Every row gives one point. A path goes straight from each point to the next, and from the last back to the first. The post is the endless flat space through its rows: a point in 2 columns, a line in 3, a plane in 4, and so on, so that a path can go around it. Count how often the path circles the post. Going back the other way cancels.
In the rows, 128 means zero.

Post (1 x 2):
[[136 134]]
Path (13 x 2):
[[120 224]
 [169 149]
 [159 136]
 [155 167]
 [ 86 156]
 [ 70 111]
 [162  82]
 [207 124]
 [168 187]
 [102 152]
 [ 64  99]
 [123 108]
 [101 147]]
Times around: 1

Post, 3 rows:
[[ 95 195  48 171]
 [120 108 181  75]
 [131 138 162 132]]
Path (18 x 4):
[[178 158 107  70]
 [124 101 116  79]
 [ 73 129 104 152]
 [ 67 106 163  40]
 [ 86 161 128 103]
 [153 217 133 216]
 [149 164 116 146]
 [ 94 111  63  85]
 [115 103 175 167]
 [ 75 167  96 117]
 [111 177 132 113]
 [171 185 189  79]
 [166 144  77  78]
 [159 126 141 163]
 [ 67  95  96 134]
 [ 78 126 184 124]
 [121 171 153 123]
 [126 180 128 114]]
Times around: 3

Post (7 x 8):
[[158 107 125 105  75 137 142 102]
 [119 119 145 136 146 103 144  71]
 [ 87 143 190  94 212 133  56 192]
 [171 136 114 128  90 147 169 121]
 [169 100 127 110 104 105 177 119]
 [188 105 112 156  78 127 116 165]
 [ 83 171 144  99 152 102  67 193]]
Path (23 x 8):
[[100 143 148  95  92 134 156 118]
 [ 54 139 135  19  83  92 132 106]
 [163  45 117 169 162  82 127  59]
 [170 135  76  91  22  65  94 144]
 [ 98 142 215  58 208 120 108 132]
 [136 122 149  70  62  93 157 104]
 [145 164 123 172 111 111 136  94]
 [ 86 177 147  64  91 151 142 215]
 [ 96 107 185 131 130 170  91 138]
 [160 131 107  85  33 183 151 144]
 [142  90  99  88 111 119 131 104]
 [109 135 148  69 201  95  64 181]
 [151 166 140 119  99 178  68 155]
 [154  80 145 119  87  57 147 132]
 [138  51 140 155  98  73 183  33]
 [165 137 149 171  95 199  59 170]
 [149  30 150 195 123 109 134 108]
 [137 115 125 141 142 155 146  81]
 [171 148 136 138 170 196 112  62]
 [135 146 166  84 104 186  90 120]
 [127 128 207 140 161 129 114 145]
 [ 93 151 176  61 149 121  93 190]
 [137 190 131 121  89  84 126 127]]
Times around: 3

Post, 8 rows:
[[146  73 163  94  89  97 109 146 148]
 [122 130 132 111 122 166 126 136 197]
 [ 83 167 141 110 121 133 161 162  97]
 [143 151 142 127 115 186  90 119 151]
 [ 91 123 159 113 120  93 191 107 154]
 [171 117 140 169 205 113 172 139 108]
 [228 100 182 126 122 104 130 164 187]
 [116 159 119 141 168  87 138 124 104]]
Path:
[[202 144 135 121 101 107 162 193 142]
 [140 153 139 153 105 113 125 138 127]
 [179 163 161 144 165  54 188 159 209]
 [105 178  84 152 235 124 123  60 173]
 [171 118 124 123 192 118 176  97 211]
 [142 208 161 113  48 222 123 172  69]
 [103 117 122 145 164 112 140 165  34]
 [193 119 166 129 160 112 161 228 172]
 [125 213 146 161 132 183 127 165 126]
 [141  99  84 150 157 143  97 102 208]
 [229 120 147 119 136  79 166 179 201]
 [175 147 131 160 200 188  62  82 110]
 [165 132 173 173 164 171  86 109 148]
 [131 121 128 118 106 113 102 199 136]
 [136  90 149 114 108  78 135 164 120]
 [ 45 143 140 135  92 128 114  89 169]
 [ 80  80 127 126 173 112 110  52 138]
 [ 78 109 124  99 142 175 130 120  90]
 [128 109  95 135 149 128  98  81 109]
 [105 116  90 127 159 125 152 135 101]
 [103 129 143 129 162 124 168  84 109]
 [115 183 143  87  77 159 183 129 134]
 [ 92 105 112 160 145 185 171 162  94]
 [208 139 116 243 237 149  42  61  42]
 [209  46 147 162 222 138 142 162 140]
 [135  82 163  89 147  55 201 141 133]]
Times around: 2
